Each row is a point. The last column is the point's height on a tilted bowl or saddle (a function of degree 2), plus a little noise. Along how many of its main directions does it bend up, bend down or stay straight?

Points (17 x 4):
[[-2.17 -0.36 -0.35 -1.04]
 [-1.79 -0.12  0.94 -0.83]
 [-0.11 -0.11  1.01 -0.07]
 [ 1.79 -2.09  0.37 -1.61]
 [ 0.44  2.02  0.04 -0.36]
 [ 0.70  1.49 -2.98 -1.87]
 [ 1.32 -0.31 -0.81 -0.18]
 [-0.46 -2.32  1.33 -1.81]
 [ 3.10  1.37 -0.60 -1.55]
 [-1.42 -0.17  0.93 -0.60]
 [-2.82 -0.45  0.35 -1.76]
 [ 0.95  1.01  1.32 -0.30]
 [ 1.27  0.40  1.44 -0.43]
 [-0.97  0.67  2.41 -1.30]
 [-1.93  0.05 -0.26 -0.75]
 [-3.53  1.76 -0.90 -3.32]
 [ 0.57 -2.84 -2.34 -2.78]]
Directions: 0 up, 3 down, 0 straight

Points:
[[ 3.01 -0.26 -1.36 -1.05 -3.37]
 [ 1.09  1.75 -1.79  2.00 -1.87]
 [-0.26  1.18  0.98 -0.01  0.00]
 [-0.27  1.64  0.91  1.04  0.00]
 [ 0.38 -0.36  0.62 -2.94 -1.36]
 [-3.26 -0.38 -1.50  0.59  2.01]
 [-0.33  3.49 -0.47  0.09 -1.60]
 [ 0.95 -2.07  1.41  1.01  0.03]
 [ 2.68 -0.03 -0.17  1.14 -0.87]
 [-1.62 -0.32 -0.25 -0.34  0.73]
 [ 1.29 -1.35 -2.18 -0.55 -1.76]
 [-2.15 -1.61  2.24  0.48 -0.85]
 [-0.93 -0.24 -1.51  1.21  0.43]
 [-3.89 -1.25 -0.29 -0.91  1.80]
 [ 3.79 -0.14 -1.29  0.51 -3.33]
 [ 1.00  1.74 -1.39 -0.57 -1.80]
 [ 1.46 -0.90  0.42 -0.11 -0.32]
 [ 1.53 -1.21  2.31  0.73  0.88]
 [-0.34  2.73 -2.57  0.45 -1.79]
 [-1.13  3.23 -1.96 -2.00 -2.19]
 [-1.91 -0.08 -1.31 -0.15  1.18]
 [ 1.62 -0.49  2.19 -1.35  0.19]
 [ 0.66  0.83  0.69 -0.18 -0.01]
 [-2.55  0.16  0.50  0.55  0.19]
 [ 1.81 -0.45  0.83  0.59  0.11]]
Directions: 1 up, 3 down, 0 straight
